Every row gives one point. Each copy is the shape, with its points in the same order, turned, moved and blurred by noise. Some copies are also mirrored. Which?

Shape, 6 rows:
[[ 3.1  0.5]
 [-1.2  6.3]
 [ 0.4  4.3]
 [ 2.6 -9.5]
 [ 0.3  4.1]
 [-1.5  1.1]]
Copy 1:
[[ 0.2 -0.8]
 [-7.6 -2.6]
 [-4.8 -1.6]
 [ 6.7  6.7]
 [-4.6 -1.7]
 [-4.2  2.1]]
Copy 1 is: mirrored
Copy 2, 6 rows:
[[ 2.7 -1.3]
 [ 4.8  5.5]
 [ 4.1  3.0]
 [-6.0 -6.7]
 [ 4.3  3.1]
 [ 0.5  2.8]]
Copy 2 is: only turned
Copy 3 (6 x 2):
[[ 0.6  3.8]
 [-6.4  2.9]
 [-3.7  3.4]
 [ 9.2 -1.4]
 [-3.9  3.1]
 [-2.2  0.0]]
Copy 3 is: only turned

Shape:
[[ 3.3  1.4 -1.9]
 [-0.1 -5.4 -0.3]
 [ 2.8  4.8  9.4]
 [ 1.5 -1.8 -0.8]
 [-5.1 -5.1  1.2]
 [-6.3 -4.2  0.4]]
Copy 1, 6 rows:
[[-0.3 -3.9  0.5]
 [ 5.5  0.1 -3.0]
 [ 1.1  2.4 10.2]
 [ 2.6 -1.7 -1.1]
 [ 4.4  5.1 -4.1]
 [ 3.1  5.8 -4.9]]
Copy 1 is: mirrored
Copy 2:
[[-0.7  2.5 -4.2]
 [ 0.7 -0.8  1.2]
 [-8.5 -3.5 -9.8]
 [ 0.8  0.9 -1.9]
 [-2.4 -1.3  4.6]
 [-4.2 -0.3  5.1]]
Copy 2 is: mirrored
Copy 3 (6 x 3):
[[-3.6 -0.1  2.5]
 [-2.5 -6.0 -1.9]
 [ 4.3 -3.6 10.9]
 [-2.8 -2.9  0.6]
 [ 2.1 -6.9 -3.7]
 [ 3.1 -5.6 -4.5]]
Copy 3 is: mirrored
Copy 4 (6 x 3):
[[ -0.4   0.7  -4.7]
 [ -0.8  -5.4  -0.1]
 [-12.0   2.8  -3.7]
 [ -0.8  -2.3  -2.2]
 [ -1.6  -4.0   4.7]
 [ -1.2  -2.7   6.0]]
Copy 4 is: mirrored

Shape (10 x 4):
[[-2.7  3.7  4.4 -3.0]
 [-3.5  4.6  2.1 -5.4]
 [-3.1  4.8  1.3 -7.2]
 [ 1.8 -3.9  2.6  5.9]
 [ 2.3 -5.3 -0.1  7.6]
 [-1.5  1.9  1.1 -0.9]
 [-3.0  8.3  1.1 -1.0]
 [-1.7 -0.7  5.8  4.1]
 [ 6.8 -1.0  3.4  5.6]
 [ 4.2 -3.9  4.6  4.9]]
Copy 1, 10 rows:
[[ 3.3 -0.7  3.1 -2.0]
 [ 4.6 -2.6  0.9 -3.2]
 [ 5.2 -3.6  0.1 -4.6]
 [-5.4  1.6  3.5  6.4]
 [-6.6  1.7  1.3  9.3]
 [ 1.8 -1.3  1.0  0.4]
 [ 6.8  2.8  0.0 -1.6]
 [-0.5  1.8  5.7  4.2]
 [-7.5  6.0  2.0  3.2]
 [-7.2  2.6  4.3  4.2]]
Copy 1 is: mirrored
Copy 2:
[[-2.7 -3.6  5.1 -5.7]
 [-0.9 -1.4  5.3 -7.5]
 [ 0.5 -1.5  5.7 -9.1]
 [-4.3 -1.6 -2.3  5.5]
 [-3.5 -0.2 -3.8  6.6]
 [-1.8 -0.3  2.5 -2.3]
 [-2.5  1.4  9.0 -4.2]
 [-7.1 -4.4  1.0  1.5]
 [-0.2 -2.7  1.1  7.8]
 [-2.0 -5.2 -1.4  5.6]]
Copy 2 is: only turned

Shape:
[[ 3.6 -3.0 -7.0  3.4  0.7  5.6]
 [-2.5 -7.3 -2.0  1.9 -2.0  4.6]
 [-6.6  9.3  0.5 -2.4  2.4 -6.2]
 [ 2.4 -3.0  2.1 -1.9  8.3 -2.3]
 [ 4.7 -0.3 -1.9 -1.6 -3.8 -0.3]
 [ 2.5 -5.4  1.4  0.8  5.7 -0.4]
 [-2.9  2.8 -1.3  0.4  1.5 -7.9]
 [ 0.7 -1.3 -2.8  0.1 -2.4 -0.1]
 [-6.2 -1.0  3.8 -4.4  6.6 -0.8]
 [-7.0  0.4 -2.2 -6.7  3.4 -5.4]]
Copy 1, 10 rows:
[[ -1.3   5.1  -2.4   5.3  -4.3   5.1]
 [ -3.4   0.5   0.8  -1.3  -7.3   4.0]
 [ -2.2 -10.0  -2.3   3.3   9.2  -3.6]
 [ -3.4   3.3  -1.4   2.0   0.6  -8.8]
 [  4.3   2.0  -2.2  -0.9   0.8   2.0]
 [ -1.8   3.7  -0.1   1.4  -3.1  -6.1]
 [  1.0  -7.4  -4.6   3.1   2.4  -4.3]
 [  1.7  -0.4  -1.7   0.5  -0.6   2.6]
 [ -8.8  -2.9   1.4  -0.4   2.7  -6.0]
 [ -5.9  -6.6  -5.7  -2.2   4.2  -2.9]]
Copy 1 is: mirrored
Copy 2, 10 rows:
[[ -5.9   5.9   0.9   5.8  -1.9  -3.9]
 [ -8.2   2.0  -0.7  -1.5  -4.7  -2.4]
 [  5.9   7.8  -3.8  -5.1   8.0   5.1]
 [  0.2  -2.1  -8.5   3.3   2.9  -1.2]
 [  1.6   3.1   1.1   3.6  -4.3   2.4]
 [ -3.3  -2.4  -5.4   3.3   1.2  -1.5]
 [  1.4   4.5  -4.4  -0.4   4.7   7.2]
 [ -1.8   4.3  -0.3   1.4  -2.5   1.5]
 [  0.9   0.7  -9.1  -5.5   3.8  -2.0]
 [  2.1   7.0 -10.4  -4.1   1.3   3.1]]
Copy 2 is: mirrored
